Every row gives one point. The points of each table are mixes of a few directions, plus a little noise. How many directions does each table use, and how many do they share? Where both have some left over, give the other angles between the two spaces (their principal angles), to ten degrees, smallest first.

First (7 x 3)
[[ 12  -3 -18]
 [ -5  13   3]
 [  8   1 -13]
 [ 16   5 -27]
 [  8  11 -17]
 [  0 -29  11]
 [-39   1  60]]
Second (5 x 3)
[[-16  38   9]
 [ 20  -1 -30]
 [  5  -9  -5]
 [-20  11  27]
 [ 11 -39  -1]]
Directions: first 2, second 2, shared 2

First (9 x 8)
[[-10  20 -20  16  -4  -5 -36 -17]
 [  2  -1  13  -5  10  -7  20  -8]
 [  7 -13  13 -10   3   3  24  12]
 [  9 -17  19 -14   6   3  33  13]
 [ -7  16 -13  11  -2  -5 -24 -16]
 [ -8  15 -18  12  -6  -1 -30 -11]
 [  5 -10   5  -7  -1   5  11  12]
 [  1  -2   1  -2   0   1   2   2]
 [  3  -8  -2  -3  -6   7   0  13]]
Second (10 x 8)
[[ -2   1 -13   5 -11   7 -19   9]
 [ -6   3 -42  14 -34  23 -60  29]
 [  1   0   6  -2   5  -3   9  -4]
 [  2  -1  16  -5  13  -9  22 -11]
 [  0   0  -4   1  -3   2  -6   3]
 [  2  -1  16  -5  13  -9  23 -11]
 [  0   0   1   0   1   0   1   0]
 [  1   0   8  -3   6  -4  11  -5]
 [  0   0   1   0   1  -1   2  -1]
 [  2  -1  12  -4  10  -7  17  -9]]
Directions: first 2, second 1, shared 1

First (8 x 11)
[[ -3 -43   2 -10  27 -30  10   7  30  -1 -17]
 [-18 -11 -24   0  16  -5   3  18  18   8  32]
 [  9  24   5  41 -39  -3  -4 -22  17  -7 -50]
 [-13   4  -4  24   3  14   8  -5  19 -10  20]
 [  1 -12 -11 -42  14 -11  -7  23 -23  20  20]
 [ 31   8  30 -36 -15  -5 -12  -9 -50   5 -41]
 [ -6  20   3  29 -10  25   4 -15   5 -14  14]
 [ -2   9   0  -6   2  14  -1   1 -15   0  22]]
Second (11 x 11)
[[  8 -33   3 -37 -20 -12  14  22  -6  35  -9]
 [ 10  -2  -2 -11 -29 -13  -3   6  -5  22 -27]
 [ -3  -4 -17  -3 -18  -7   2  14   8  20  -2]
 [ 12  19  -2  -5 -24  -6 -15   1 -17  12 -23]
 [  5 -16   4 -10  -7  -9   5   3   1  10 -16]
 [  8  -7  14   1 -28   5  11  -4  -1  10 -20]
 [ -7  32  14  13  33  43  -4 -20 -25 -37  54]
 [-18 -10  15  31  42  26  19 -20  26 -41  41]
 [-14   1 -40  18  -5 -29  -9  16  37  14  -6]
 [ 13   8   9 -17  -4  -1  -9  -2 -27   1 -14]
 [-12  10   2  19  60   1 -11 -16  11 -44  22]]
Directions: first 4, second 5, shared 4

First (11 x 18)
[[-15 -29  13 -18   9  10 -20  -7 -16  -2  -8  -5  25 -11   0   6 -19  12]
 [ 18  28 -17  17  -8 -10  29   8  12  17  29  23 -20  -1  -6  12  17  -5]
 [ 28  30 -19  20 -18 -10  11  24   3  11  18  29 -25  -3   1   1  14   0]
 [-22 -24  13 -26  -6   0  -1 -16   0   2  -5 -11  23 -11 -13   9  -6   8]
 [-10 -19  11  -5  21  13 -18  -7 -12  -8 -11 -11  14   2   8  -2 -16   2]
 [-11 -23  12 -19 -12   4 -33   4 -14 -14 -29 -12  15  -8   3 -12 -14  12]
 [ 17  34 -16  22  -7 -12  28   5  20   5  15   7 -28  13  -1  -3  23 -15]
 [-15 -29  15 -11  26  17 -22 -11 -18  -6  -9 -11  24  -3   7   3 -23   7]
 [ 11  18  -7  13  -5  -5   5   7   8  -5  -3  -1 -17  11   5 -10  10  -9]
 [-24 -18  12 -25 -10  -4   5 -20   9  -3 -11 -21  17  -4 -14   3   1   2]
 [ 23  32 -16  31   9  -3  15  11   9   2  14  12 -28  15  10  -6  13 -14]]
Second (9 x 18)
[[  0 -22   8   0  30  19 -27   3 -29   0   1   9  19  -8  13   7 -27  11]
 [ 23  31 -13  34  10   0   2  14   6 -10  -3   0 -31  25  18 -21  11 -18]
 [ -8 -18   7 -10   8   7 -12  -3 -13   3   2   3  17 -10   0   9 -14  10]
 [-20  12  -1 -30 -60 -34  45 -18  43   9   2 -15  -3  -8 -39   5  38  -3]
 [ -3 -29  11  -4  31  21 -30   3 -32   1   2  10  24 -12  12  10 -30  15]
 [ 16  19  -8  23  11   2  -1   9   1  -7  -2   1 -20  16  14 -13   5 -11]
 [ -9  -3   2 -14 -18  -9  11  -8  10   4   1  -4   6  -6 -14   6   7   2]
 [  0   2  -1   0  -2  -2   2  -1   3   0   0  -1  -2   1  -1   0   3  -2]
 [  0   7  -3   1  -8  -6   8  -1   9   0   0  -2  -6   3  -3  -2   8  -4]]
Directions: first 4, second 2, shared 2

First (10 x 24)
[[ -2  -4  -1 -13  -7   6   3   2  -4   6  10   0 -14   5  20 -20   6  -2
  -12  -5  19  14  17  -1]
 [  6  14 -10  30   4  -9  -6  -5  -9  -6 -16  17   8 -11 -30   9  -9 -11
   18   9 -13  -8 -21   7]
 [  4  -1  -7  -2   1 -13  -4  -3  13   2  -7  -8  19  -4  -7  19  -8   6
    2  -1 -12  -2 -11 -10]
 [  7   5  -2   8   5 -12   5  -1   1 -12 -10  11   8  -5 -25  13  -6   4
    9   2  -1  -5 -14   2]
 [-15 -12  19 -20   2   0   4   5  26 -12   4 -12   6   2   9  17   2  16
   -8  -5  -1  -1  -2 -12]
 [ -8  -1  -3   0  -6   8 -10   0  -2  12   4  -5  -6   0  21 -11   3  -9
   -5   1   0   9   7  -4]
 [ 14   8  -5  15   5  -3   9  -4 -18  -9  -5  15  -4   0 -28  -3  -2  -2
   11   3   2 -10  -5  15]
 [ -5  14  -5  12  -4  -5   4   1 -13 -14  -8  34 -14  -8 -14 -15  -4 -14
    4   3  25  17  -7   4]
 [ 28 -12 -25 -22 -14   8  -2  -6 -17  46  21 -33  -8  14  41 -33   8  -1
  -20  -9   5  11  40   0]
 [-30 -14  38  -8  12  19  -4   9  25 -16   5 -19   2   5  15  22  11  13
   -1   2 -24 -22  -4  -4]]
Second (9 x 24)
[[ -1  10   1  19   5   1   1  -1 -11 -11  -8  18  -5  -4 -20  -1  -1  -8
   12   6  -1  -6 -10  10]
 [  4   8  -4  15   0  12  -1  -1 -23   4   1  10 -16   2  -2 -21   5 -13
    5   4   4  -2   7  15]
 [  8 -24  -8 -45 -14   7  -2   1  12  39  26 -47  -1  15  60 -17  10  12
  -32 -15   5  16  39 -17]
 [ -3  11   3  20   6  -3   1   0  -6 -17 -12  21   0  -6 -26   6  -4  -6
   14   7  -2  -7 -17   9]
 [ -2   6   3  10   4  -3   1   0  -1 -10  -7  11   2  -4 -15   6  -3  -2
    8   3  -2  -4 -11   3]
 [  3  -6  -3 -11  -4   4  -1   0   0  12   8 -12  -3   5  17  -8   4   2
   -9  -4   2   4  12  -3]
 [ -6   7   6  13   7 -10   1   0   7 -21 -14  17  10  -8 -28  20  -8   2
   13   5  -5  -7 -23   0]
 [ -1   7   1  13   3   1   0  -1  -8  -7  -5  12  -4  -3 -12  -2  -1  -6
    8   4   0  -4  -6   7]
 [ -1 -18   1 -35  -5 -10   0   2  31  12  10 -31  18   5  27  15  -1  19
  -19 -11  -2   9   8 -23]]
Directions: first 5, second 2, shared 2

First (9 x 32)
[[  1  -8  -2   2  24  12  -8  10  12  26  -8  22   5  28  19  -1  35   1
  -11  35  -6   5 -16 -20   7   1 -10  12 -12 -22   2 -10]
 [ -2 -19  -4  14  29  24  -8  18  15  27  -7  23   5  26  26   8  36   4
    1  25 -10   4  -3 -18   0  21 -15  17  -8 -27   7 -10]
 [ -3  -1   1  11 -29  -5   9  -7 -13 -35  11 -28  -6 -41 -20   8 -48   0
   28 -57   4  -9  35  30 -15  19   9 -10  20  24   3  13]
 [  2   8   1 -13   6  -7  -2  -3   2   9  -3   8   2  14   1  -8  14  -2
  -17  23   1   4 -20 -11  10 -20   1  -1  -9  -3  -5  -3]
 [  0  16   4  -6 -42 -23  13 -20 -22 -45  12 -37  -8 -48 -35  -2 -60  -3
   17 -57  11  -9  24  34  -9  -6  18 -21  19  38  -5  18]
 [ -4  -5   0  12 -17   1   5  -2  -7 -22   7 -18  -4 -27 -10   9 -30   0
   24 -41   1  -6  28  21 -13  21   4  -4  15  13   4   8]
 [ -1  -1   0   3  -5   0   1  -1  -2  -5   2  -5  -1  -8  -3   3  -8   0
    6 -11   0  -2   8   6  -3   5   1  -1   4   4   1   3]
 [  0 -10  -2   3  28  15  -9  12  14  29  -8  25   5  31  22   1  39   1
  -12  38  -7   6 -17 -23   7   2 -12  14 -13 -25   3 -11]
 [  6  20   3 -27   7 -17  -2  -9   0  15  -6  12   2  24  -1 -16  22  -2
  -34  43   4   7 -39 -19  18 -42   4  -5 -16  -2  -9  -5]]
Second (8 x 32)
[[  3   4   0 -10  18   0  -5   3   7  22  -7  18   4  27  11  -7  31   0
  -22  40  -2   6 -27 -20  12 -18  -4   5 -14 -14  -3  -8]
 [ -2 -19  -4  14  28  23  -9  17  16  27  -7  23   5  26  26   7  35   3
    0  26 -10   4  -4 -17   0  20 -15  17  -8 -27   7 -11]
 [  3  10   1 -14   1 -10   0  -5  -1   5  -2   4   1   9  -3  -8   8  -1
  -16  18   3   3 -18  -7   9 -21   3  -4  -7   1  -5  -2]
 [  0  17   5  -7 -42 -23  13 -20 -21 -44  12 -36  -8 -46 -35  -2 -59  -3
   15 -55  12  -9  23  33  -8  -7  18 -21  19  38  -5  17]
 [ -5 -19  -3  25  -5  17   2   9   1 -11   5  -9  -2 -19   3  16 -17   3
   30 -36  -4  -6  34  15 -16  39  -5   6  14   0   9   4]
 [ -4 -22  -4  22  17  23  -5  16  10  13  -2  11   2   7  19  13  15   3
   15  -1  -9   0  15  -5  -8  32 -12  15   2 -18   9  -5]
 [  5  37   7 -34 -36 -42  11 -29 -21 -30   6 -26  -5 -24 -38 -19 -38  -6
  -18 -13  16  -2 -16  15   9 -50  23 -28   2  37 -15  12]
 [  0  -9  -2   5  18  12  -6  10  10  19  -5  16   3  19  16   2  25   2
   -5  22  -6   3  -8 -14   3   6  -9  10  -7 -18   3  -7]]
Directions: first 2, second 2, shared 2

First (8 x 32)
[[  9  -1   1  -7  10  -6  -9  -3   6  -1 -11   0  -8  -4  -5  13  -5   4
   10  -1   9   6   1  -8   8   3  -9   4   3   8  -1  -4]
 [-12   9 -14   6 -13 -11   5   3   0   7  -1 -14 -12  -7  -1  12  10   5
    7  -7  -3  -2  -3  33  26   2 -17  -9   7  -2 -11   4]
 [ -7   2  -3   5 -11   2   9   3  -5   2   9  -4   3   2   4  -8   6  -5
   -6  -2  -9  -9  -3  12  -4  -1   7  -6   1  -8   2   3]
 [ 22  -8  14 -12  10   5   0  -1  -3  -5   8   4   7  10   2  -9  -4 -17
   -5  -3  -8 -17  -7 -25 -35   5  29   2   2  -8  27  -9]
 [ -1  -1   1   1   4   1  -5  -2   2  -1  -5   5   1  -2  -2   2  -4   6
    2   4   6  10   4  -6   5  -2  -7   4  -3   6  -6   1]
 [-12   8 -11   7 -13  -7   7   3  -1   6   2 -11  -7  -5   0   6   9   3
    3  -5  -4  -3  -2  28  18   1 -11  -8   5  -3  -9   4]
 [  3 -16  22   2  22  28 -12  -5   0 -12  -3  35  30  10   3 -28 -22   4
  -18  24  14  25  17 -60 -33 -13  15  22 -24  12  -1   1]
 [ -2   7  -9   0  -9 -12   5   2   0   5   1 -15 -12  -4  -1  12   9  -1
    7 -10  -5 -10  -7  25  14   5  -7  -9  10  -5   0   0]]
Second (8 x 32)
[[  4  -2   2  -3   9  -1  -9  -3   4  -2  -9   5  -4  -3  -3   6  -7   6
    5   3   9  12   5 -13   7  -2 -10   6  -1  10  -4  -1]
 [-12  -4  -5  10   5  11  -4  -8   1  -2  -1   7  20   1  -3  -6  -4   6
   -6  18  16   6  10  -4  -5   0  -2   8 -13   5 -21   6]
 [  1   0  -5   1  -6   0   8  -1  -4   1  11 -10   8   4   1  -3   7 -12
   -4  -1  -6 -24  -7  15 -15   9  17  -6   4 -12   6   0]
 [  5   0  -3  -3  -2  -2   5  -1  -3   0   7  -9   4   3  -1   1   5 -10
   -1  -3  -5 -19  -8   8 -12   8  13  -4   4 -10   8  -3]
 [-12   8 -10   7 -27  -5  21   8 -11   7  21 -19  -1   4   7  -9  19 -14
   -8 -12 -24 -29 -12  38  -5   3  14 -18  10 -22  10   4]
 [-14  -4   6  11   3  16  -4  -1   0  -3  -2  19  16   1   2 -16  -9  11
  -11  17  10  24  15 -19  -1 -12  -5  11 -16  10 -15   8]
 [ -8   3  -6   4  -1  -3  -3  -1   3   2  -8   0  -4  -5  -2   8   0   9
    5   2   7  12   4   8  19  -2 -17   1  -1   7 -14   4]
 [ 37  -1  20 -28  17 -16 -14   7   8  -3 -18   6 -38  -6   0  20 -12   2
   20 -22  -7  17  -6 -35  14  -5 -10   3  15  12  32 -17]]
Directions: first 3, second 4, shared 3

First (8 x 32)
[[ 21  13  13 -16   9 -18   4  12  17 -23  -8 -15  -9  16  22 -10  12   1
   -1  -4  -4 -11  -6  15  -8   3  11 -23 -21  -5  11  19]
 [ -3   0 -12  12 -16  19   9 -15 -10   9   8  -1  21 -17 -12   8 -13   6
  -22  -1   4   2   1  -7  17  -2   9   9   1  -1  -3   9]
 [ 15  -6  18   8 -33  12   0  -6   6  19  18  -5  -2 -17  -6   3   5   0
    2   3  12   0  -4  10   1 -11   9 -19   8 -22  -6 -11]
 [ 26  14  20 -21  15 -25   1  18  22 -28 -11 -17 -17  24  29 -14  18  -1
    6  -4  -6 -13  -7  18 -15   3  11 -31 -25  -6  14  18]
 [  9   5 -14  26 -53  44  24 -35 -11  24  25 -12  47 -43 -23  15 -23  16
  -53  -2  13   0  -4  -4  37 -10  32   0  -2 -17  -8  26]
 [-28 -12  -4  -8  40 -22 -22  18  -7  -4 -15  22 -27  23   0  -3   7 -13
   40   4  -9  10   9 -10 -21   7 -36  24  18  22  -2 -34]
 [-24  -7 -14   0  22  -5  -8   4 -11   0  -9  15  -4   8  -6   2  -4  -5
   13   2  -5   8   7 -13  -3   5 -20  25  12  17  -3 -14]
 [-16  -6  -6  -1  17  -6  -8   5  -7   1  -6  11  -8   7  -3   0   0  -5
   15   2  -4   6   5  -8  -5   3 -16  16  10  12  -2 -15]]
Second (8 x 32)
[[ -9   5 -10  -6  10   2   4  -3   6   1 -10 -28   0  -7   8  -1  -5   0
  -13   1   8   5  -7   5 -11   0 -11   1  13  -5  -8   3]
 [  8  -2  23  21 -17   2  -8  -4   3   5   4  47 -12   4  -2  -3  11  13
   10  11 -11 -33  -6 -18  19  10   6   4 -13  26   4 -13]
 [ 10  -7 -24 -11  14  -2  16  37 -18 -11  -2 -37   5 -10   0  27  -8 -22
   -9  -7  16  40   3  11   2   7 -22   7   3 -33  14  11]
 [-24  16  -2  -1   9   5  -3 -31  22  13 -20 -25  -6  -8  18 -19  -2  18
  -20  11   3 -25 -19  -1 -20  -3  -8  -2  24  17 -25  -3]
 [ 22 -12  18  11 -20  -3  -6  13 -13  -6  23  57   1  13 -18   6  10  -3
   28  -4 -14  -1  17 -10  25   3  20   0 -30   6  20  -6]
 [  8  -2  28  18 -22   0 -14 -14   4   5  11  60  -6  12  -9 -12  12  14
   21   5 -19 -33   4 -16  16   1  22  -3 -19  28   3 -13]
 [  4  -7 -15 -17   5  -5   2  12 -12 -11  12 -15  16   6 -11   6  -7 -17
    8 -17   2  38  20  14  -6 -11  10  -6  -5 -26   8  11]
 [-20  11 -21 -15  21   1   6 -11  10   3 -18 -58   4 -11  15  -6 -11  -2
  -24   0  14  12  -9  14 -27  -7 -16  -2  27 -12 -18   9]]
Directions: first 3, second 3, shared 0; angles 80, 80, 90

First (9 x 32)
[[ 14  -4   6   9 -14  13 -13  -4   4  -3 -11   6   6   5  16  -8  -5   2
    2 -11  -3  14   5   8   2   8  17   4  -7   7   3   6]
 [ -4 -12  24   8 -30  35  -4  10  -6 -29 -42  -7  35  -1  28 -13  46 -12
   -2 -28  -1  39  22   5 -18  16  21  -8  -2  19  -8  24]
 [-42 -23 -23 -58 -23  -7  14  45 -41 -23 -35  -8  30 -11   9   5  50 -16
  -25  -2  10 -15   0 -21 -55   3 -36 -59  60   4   0  18]
 [ -4  16  10  17  27  -7  13 -14  13   8  25  -9 -15  -3 -24   8  -3   1
   10  11  -1  -5  -2  -2  20 -10  -3  23 -21  -9  -8 -12]
 [ 10   7  10  17   9   4   0 -14  12   4   6  -3  -7   2  -4   1 -12   1
    8   3  -7  10   2   4  15  -3  11  16 -19  -1  -4  -3]
 [  6   2   4  17 -11   2 -12  -3  11   3  19  18  -5   4   4 -19   8  15
    1 -17  18  -9   1  10  13  10   7  22 -14   3  13  -9]
 [ 10  -2 -24 -11  -2 -19 -13   1   0  18  19  20 -16   6   0  -4 -32  15
   -5   5   8 -28 -15   3   4   0  -9  -2  11  -6  17 -12]
 [-12  11  -1 -11  37 -13  26  -6  -3   5   1 -28 -10  -8 -27  31 -16 -16
    5  34 -20   0  -6 -16   1 -23 -16  -9   3 -14 -20  -2]
 [ 19   6  -5  11   7  -7 -11 -14  12  16  17  11 -17   6  -2  -1 -35  11
    5   5  -3  -7  -8   8  18  -2   8  15 -12  -4   7 -10]]
Second (8 x 32)
[[ -3  17 -32  -3  39 -10  20 -21   0 -10  10 -16   9 -23 -15  37 -19 -15
   12  37 -34 -26   8 -27  10  -3 -35 -53  28   7   3  -8]
 [  8  -9  -4  -2 -23  13 -12   5  -4 -12 -19   8  17   1  23  -9   8   0
   -4 -14  -1   8   8   4  -9  14   8 -15  10  13   8  10]
 [ -8  13  -5   1  31 -15  16  -9   4   9  21 -11 -14  -6 -25  18 -13  -4
    6  23  -7 -14  -6 -10  11 -14 -16   2  -3 -10  -7 -12]
 [  1 -13  28   3 -30   6 -14  17   1  10  -6  12  -9  20   9 -30  15  13
  -10 -29  29  21  -8  23  -6   0  28  47 -25  -8  -4   5]
 [  1   8 -24  -3  17  -1   8 -13  -2 -12  -2  -7  13 -16   0  22  -9 -11
    7  20 -25 -14   9 -17   2   5 -21 -44  25  11   6  -1]
 [ -7  -2  29   4  -5  -8  -1  11   5  21  14   3 -26  17 -14 -18   5  12
   -5 -12  28  10 -15  17   3 -14  18  58 -33 -20 -11  -5]
 [  4 -15  25   3 -35   9 -18  18  -1   6 -11  14  -4  18  15 -32  17  12
  -10 -32  27  22  -5  23  -9   4  29  40 -21  -4  -1   8]
 [  4   2 -17  -3   4   4   1  -7  -3 -12  -7  -2  15 -10   8  12  -3  -7
    3   8 -17  -7   9 -10  -2   8 -11 -35  20  12   7   3]]
Directions: first 4, second 2, shared 1; angles 50
